Each row of a before or after table is a point. The points were changed in one or more steps. Then noise was added and the rows were shuffled. The steps act on how far a point lies along the listed directions, d1 being the first. Name the steps. A step turns or swaps two directions, mirrors them in a line or flattens them onto one, adds a multiple of one to another, or multiplies one. Angles are multiples of 10 degrees, from the lower direction toward the higher: turns from -170 to 170, lines from 10 to 170 but not 90. Use the fewest steps. Two steps may share a direction if one is a turn and the other turns, adds or multiplies; they go together, in the order done. Otherwise the lowest direction goes first.

Directions:
(1): [ 1.02 -1.90]
(2): [-1.90 -1.02]
Before, 8 rows:
[[-0.84 -0.04]
 [-0.04 -0.08]
 [ 0.51  0.23]
 [-0.62  0.09]
 [-0.61  0.01]
 [ 0.60  0.52]
 [-0.40 -0.18]
 [ 0.34  0.05]]
After:
[[-0.95  0.16]
 [-0.44 -0.09]
 [ 0.62  0.07]
 [-0.73  0.13]
 [ 0.43 -0.01]
 [-0.67  0.21]
 [ 0.02 -0.06]
 [ 0.69  0.31]]
Steps: add -0.3 times d2 to d1

Directions:
(1): [-2.93 -0.18 -0.54  0.61]
(2): [ 0.07 -0.34 -2.36 -1.89]
(3): [-0.76 -0.67  1.84 -2.21]
(4): [ 0.35 -2.95 -0.12  0.68]
Before, 12 rows:
[[ 0.13 -0.21  0.70  0.71]
 [ 0.13 -0.04  0.60  0.37]
 [ 0.44 -0.45 -0.17 -0.35]
 [ 0.48 -0.46 -0.91 -0.42]
 [ 0.46  0.05  0.90 -0.27]
 [-0.10  0.04  0.37 -0.50]
 [-0.12  0.10 -0.28  0.40]
 [ 0.45 -0.07 -0.25 -0.38]
 [ 1.24 -0.12 -0.49 -0.33]
 [-0.23 -0.28 -0.29  0.05]
 [-0.58  0.04  0.16  0.07]
 [ 0.61 -0.14  0.14  0.02]]
After:
[[ 1.09 -0.27  0.07 -0.68]
 [-0.36 -0.09  0.25 -0.24]
 [ 0.74  0.30  0.03  0.50]
 [-0.48  0.10 -0.07  0.31]
 [ 0.19 -0.01  0.37  0.35]
 [ 0.29 -0.55 -0.34 -0.63]
 [ 0.46 -0.02 -0.18 -0.26]
 [ 0.57 -0.21  0.16 -0.06]
 [-0.27 -0.31 -0.16 -0.06]
 [ 0.50 -0.33 -0.21 -0.07]
 [ 0.10 -0.28  0.57  0.40]
 [ 0.17  0.30 -0.36  0.36]]
Steps: multiply d2 by 0.7; multiply d3 by -1

Directions:
(1): [-1.35 -0.22  1.81 -0.09 -1.24  1.41 -0.39  3.11]
(2): [-0.43  0.03  0.52 -1.40 -2.39  1.82  1.65 -2.09]
(3): [-0.92 -3.03  0.54 -1.46  2.10  1.01 -0.48 -0.66]
(4): [-2.19  1.52  2.40  1.28  1.21 -0.40 -0.03 -1.55]
Before, 12 rows:
[[ 0.15  0.21 -0.01  0.19 -0.63 -0.17 -0.20  0.57]
 [-1.16  0.27  1.02  0.04  0.13  0.08  0.01 -0.22]
 [ 0.07  0.30  0.07  0.68  0.68 -0.22 -0.64  0.12]
 [ 0.13  0.18 -0.38  0.47  0.35 -0.52 -0.24  0.80]
 [-0.51  0.05  0.31  0.43  1.09 -0.27 -0.17 -0.58]
 [ 0.12 -0.50 -0.41  0.22  0.85 -0.44 -0.69  0.28]
 [-0.66  0.70  0.88  0.49 -0.15  0.24  0.00 -0.17]
 [-0.28  0.16 -0.29  0.58  0.58 -0.66 -0.28  0.30]
 [ 0.20 -0.38 -0.28 -0.57  0.34 -0.15  0.21 -0.86]
 [ 0.02  0.15 -0.50  0.01 -0.20 -0.16  0.20 -0.61]
 [-0.76 -0.39  0.95  0.06  0.20  0.55  0.21 -0.12]
 [ 0.28  0.16 -0.28  0.63  0.68 -0.27 -0.58  0.51]]
After:
[[ 0.02  0.99  0.04  0.83 -0.08 -0.42 -0.03  0.29]
 [-0.12  1.09  0.10  0.28 -0.93 -0.26  0.20  0.25]
 [ 0.11  0.33  0.13  0.60  0.04  0.05 -0.69  1.10]
 [ 0.09 -0.59 -0.02 -0.25 -0.33  0.19 -0.31  0.65]
 [-0.23 -0.34  0.06  0.19  0.29 -0.01 -0.41  1.54]
 [-0.58 -0.01  0.52  0.54  0.55 -0.22 -0.75  0.94]
 [ 0.15 -0.11 -0.71 -0.16  0.01 -0.19  0.21 -0.89]
 [ 0.44  0.71 -0.28  0.29 -0.93  0.07  0.16  0.38]
 [-0.30  0.01 -0.13  0.44  0.05 -0.31 -0.30  1.19]
 [-0.26  0.72  0.54  0.54 -0.48  0.06  0.42 -0.19]
 [-0.13 -0.04  0.17  0.47  0.37  0.15 -0.70  1.43]
 [ 0.01  0.20 -0.06 -0.23  0.44 -0.48  0.27 -1.34]]
Steps: add -1 times d2 to d1; turn d3 and d4 by 90 degrees
